Rows are points. Each copy is the shape, with its points in the same order, turned, moved and blurred by noise. Is it also mirrored, or only turned?
In the rows, zero is written as 128.

Shape (9 x 3):
[[130 167 123]
 [132  84 210]
 [105 160 162]
 [111  84  91]
 [138  96 101]
 [124 141 185]
 [125 150  96]
 [ 93 165 107]
 [116 119 100]]
Copy 1 (9 x 3):
[[152 142 141]
 [ 87  42 127]
 [118 122 166]
 [100 141  64]
 [126 124  73]
 [116  85 158]
 [142 157 112]
 [120 170 140]
 [120 148  89]]
Copy 1 is: only turned
Copy 2 (9 x 3):
[[174 144 129]
 [133  63 213]
 [151 149 175]
 [ 95 118 112]
 [117 102 107]
 [160 112 198]
 [156 143 115]
 [146 177 136]
 [122 130 109]]
Copy 2 is: only turned

Shape (10 x 4):
[[111  81 102 106]
 [167 133 147 152]
 [100 172 141 122]
 [122 139 148  99]
 [130  83  65  85]
 [135 162 141  79]
 [132  84  75 136]
 [182 142 138 150]
 [108 161 166  81]
 [171  83 114 162]]
Copy 1 (10 x 4):
[[102  98 108  92]
 [155 134 148 157]
 [ 79 158 133 164]
 [107 156 106 139]
 [102 110 125  48]
 [108 185 114 129]
 [115  85 148  86]
 [161 142 162 149]
 [ 92 180  93 153]
 [167  86 152 119]]
Copy 1 is: mirrored
Copy 2 (10 x 4):
[[ 91  86 143  99]
 [129 176 122 128]
 [142 126 175 169]
 [124 134 178 135]
 [118  71 136  66]
 [154 127 191 126]
 [113  79 100  95]
 [142 185 109 131]
 [127 127 209 144]
 [104 141  83  96]]
Copy 2 is: mirrored
Copy 3 (10 x 4):
[[ 83 151 131  97]
 [169 135 160 148]
 [130 116  88 157]
 [122 105 111 121]
 [ 88 187 135  66]
 [141 101  84 105]
 [ 97 195 152 118]
 [182 142 156 137]
 [124  74  89 121]
 [134 178 191 125]]
Copy 3 is: mirrored

Shape (7 x 4):
[[159 111 105 120]
 [112 147 187 132]
 [201 111 113 161]
 [104  49  95 125]
 [103 134 118 147]
 [105 134 104 128]
 [193 148 109 148]]
Copy 1 (7 x 4):
[[114 143 142 181]
 [160 120 147  94]
 [154 139 145 215]
 [ 69  92  89 171]
 [130 140  94 128]
 [105 151 103 133]
 [160 172 148 189]]
Copy 1 is: mirrored
Copy 2 (7 x 4):
[[164 134 108 142]
 [ 87 141 104  82]
 [134 129  82 191]
 [183  61 128 117]
 [117 128 151 115]
 [146 136 152 116]
 [128 168 105 185]]
Copy 2 is: mirrored

Shape (10 x 6):
[[112  98 143  87  87  90]
 [132 101 187 139 185 188]
 [ 78  72 189 123 195 184]
 [140 133 134 125 119  99]
 [162 156 158 142 144 153]
 [140 188 136 148 133 130]
 [165 139 117  96 132  92]
 [ 95 106 140  68 146  71]
 [144 122 110 158 114  80]
 [126 121  82 126 108 127]]
Copy 1 (10 x 6):
[[150  94  93  73  77 130]
 [ 87 102 120 163 183 173]
 [ 40  73 103 140 162 155]
 [161 120 125 113 100 112]
 [142 149 139 144 150 137]
 [142 162 141 122 125  96]
 [188 117 106 124 121  98]
 [136  66  86  75 113  86]
 [163 115 147 136  65  92]
 [139 136  99 134  63 107]]
Copy 1 is: only turned
Copy 2 (10 x 6):
[[179 121 148  80 115 126]
 [ 95 147 127 177 190 155]
 [ 93 195 136 138 205 155]
 [153 112 125 136  99 114]
 [107  96 127 179 127 127]
 [ 97  99 129 165  85 102]
 [162  89 100 128 112  92]
 [169 150 131  80 138  74]
 [173 128 108 148  67 123]
 [132 120  87 104  82 140]]
Copy 2 is: mirrored

Shape (13 x 8):
[[ 82 113 142 129 139 159 143 146]
 [138 205 100 115 115  76 137 167]
 [140 192  74  60 105  87 123 118]
 [115 105 161 148 176  98 134 168]
 [122 169  92  94 136 125 160 166]
 [125 195 111 165 118 149  61 189]
 [124 104 102 131 170 143 141 157]
 [ 86 101 124 201 142 121 136 131]
 [146 137 104 138  79 144 131 155]
 [ 91  88 166 140 159  95 117 133]
 [114 184 110 102 122 101 163 205]
 [113 118 166 159 171 137 153 111]
 [ 81 128 113 168 131 127 122 147]]
Copy 1 (13 x 8):
[[116 146 119  80 113 149 103 119]
 [114 171 115 130 172  52 144  52]
 [111 141  92 171 211  74 109  85]
 [134 131 169  77 100  95 150 120]
 [116 157 125 131 146  98  89  62]
 [ 91 226 104 148  84  73 143 104]
 [111 147 169 117 113 130 106 107]
 [114 195 176  84 134 163 171 136]
 [ 84 160 106 135 124 145 154  63]
 [128 128 154  67 132 113 149 157]
 [107 151 123  93 135  69 101  36]
 [169 144 149  82 117 156 143 129]
 [ 97 189 147  90 133 135 138 123]]
Copy 1 is: mirrored
Copy 2 (13 x 8):
[[ 99 139 122 120  78  90 123 137]
 [171 123 140 145 149 112 107  43]
 [184 176 170 132 149 121 150  44]
 [ 72 120 101 125 141 119  97 127]
 [143 150 139 134 129  66 127  71]
 [173  91 171  70 109 106  57 101]
 [106 159 118 104 140  68 115 134]
 [131 135  70 125 104 116  90 171]
 [170 107 133  96 123  94 152 121]
 [ 73 145 104 122 115 150 111 140]
 [140 111 120 136 126  75 114  38]
 [ 94 137 130 161 117 110 104 172]
 [141 137  97 108  92 109  91 130]]
Copy 2 is: only turned
Copy 3 (13 x 8):
[[105 114 121 144  96 130 151 133]
 [169 144 133 189 159 168  69 148]
 [148 149 103 168 172 132  24 110]
 [106 137 163 127 122 194 156 140]
 [132 123 152 171 141 117  76 151]
 [145 137  91 214 191 147 160 178]
 [115 117 160 114 145 125 142 139]
 [149  85 123 117 108 167 176 124]
 [164 140  92 134 129 120 114 183]
 [ 95 129 131 116 114 194 154 107]
 [134 119 154 199 128 149  73 180]
 [132 145 149 124  89 153 172  98]
 [141 100 113 150 124 165 156 131]]
Copy 3 is: only turned
